Each row of a before or after table is a point. One or more steps were done to the points. Then noise was added and the rows were shuffled. The steps act on how far a point lies along the listed directions, d1 being the first. What was done? A step turns or swaps two directions, mirrors them in a line or flattens them onto one, adds a multiple of one to another, or multiplies one. Angles are multiples of 10 degrees, from the lower direction toward the higher: turns from -170 to 170, lines from 10 to 170 but not 90. Use the fewest steps. Two steps may share a direction if one is a turn and the other turns, adds or multiplies; they go together, in the order done. Otherwise the lowest direction goes first.

Directions:
(1): [-43  -5]
(2): [  5 -43]
Before:
[[-18 -33]
 [-18  25]
 [-23  19]
 [ -6 -19]
 [ -6   0]
 [-21  60]
 [ 17   1]
 [  9   9]
 [  6  15]
 [ -5 -20]
 [ 28  28]
 [ -4   3]]
After, 12 rows:
[[ -4   1]
 [-25  15]
 [  4  -3]
 [ 11  -7]
 [ -6   2]
 [  2  -3]
 [  6  -2]
 [-43  27]
 [ -3   3]
 [  5  -5]
 [  3  -2]
 [-24  17]]
Steps: flatten d1 and d2 onto the line at 140 degrees

Directions:
(1): [ 7 36 39]
(2): [ 25  33 -34]
Before (10 x 3):
[[ 13  22  21]
 [ 15   2 -14]
 [ 16  28   6]
 [ 13  -4 -19]
 [-37 -33  60]
 [-23   4  38]
 [-19  -5 -26]
 [-11  -8  41]
 [ 10  22  -1]
 [  7  34  11]]
After:
[[-18  -6  32]
 [ -5  -3  32]
 [ 17  16   3]
 [ -8 -18  26]
 [ -7  26 -16]
 [ 14  12  10]
 [ -5   4  24]
 [-22 -59 -45]
 [-15 -40 -11]
 [-29 -33  -8]]
Steps: turn d1 and d2 by -90 degrees

Directions:
(1): [-10 -22  42 -38]
(2): [ 42 -37  11  23]
(3): [-37  -9  24  42]
(4): [-24 -43 -36  -9]
Before (10 x 4):
[[ 19 -30  25  12]
 [ 41 -33 -53   5]
 [ 59  -8 -30  58]
 [-16   4   1 -14]
 [  1   7  24   4]
 [ -6 -12 -47 -44]
 [ 38  23  38 -24]
 [ 10  26   1 -26]
 [ 33  51   6 -41]
 [-37   0 -55  18]]
After (10 x 4):
[[  8 -45 -46 -32]
 [ 59 -27 -34  18]
 [ 21  -3  41   9]
 [-13 -25 -52  34]
 [-13  -9  -5 -17]
 [  8  34  22 -41]
 [  2  41 -20 -55]
 [ 60  28 -17  56]
 [-10  13 -19 -35]
 [ -8  16  19  -2]]
Steps: turn d2 and d4 by -40 degrees; add -0.3 times d3 to d4

Directions:
(1): [-43  34 -60   4  14  -1  14 -23]
(2): [-59 -23  19   3 -25 -33 -38  -8]
(3): [ 21 -43 -56  27 -12  -1 -28  23]
Before (12 x 8):
[[ 11  -9  23 -12  -1  -6 -11   6]
 [  3   2 -16   3  -3   0   5   3]
 [ 21 -14  29   6  -4  -1 -10   5]
 [  6 -30  17   4  -5  -4 -31  15]
 [  3  12 -26   3  20   5  26   0]
 [ -4  11 -17  12   5  -3  14  -9]
 [ -4 -29  47  -5 -12 -10 -16  11]
 [  2   9   1   2   1  -2  -5 -14]
 [ 22 -37  13  10 -10  -3 -22  14]
 [ -2 -13 -17  10 -12  -4 -15 -10]
 [-25  41 -28  -4   5   2  17 -19]
 [ -5 -33  35   1 -33 -20 -25  10]]
After:
[[-34 -22  58  -8 -36 -30 -26  -3]
 [  9 -11  23 -11  -2  -7 -13   6]
 [ -7   3  52 -11   0  -4   1 -10]
 [ -2   9 -60  13  -4   3  -1   1]
 [  6   1  -5   6  -1  -1 -10 -10]
 [  0  13  -8  -2   2   2  13  -2]
 [ 17  12 -34   5  24  12  31   4]
 [-20  -3  48 -11   0  -8 -18  -2]
 [ 16  -6  37   2  -2  -1  -5   0]
 [-22   9   8  -3  -6  -6  -3 -24]
 [  2   9 -21  14   6  -1  14  -7]
 [-18 -34  52  -4 -17 -17 -26   8]]
Steps: mirror d1 and d3 in the line at 10 degrees; multiply d2 by 1.6
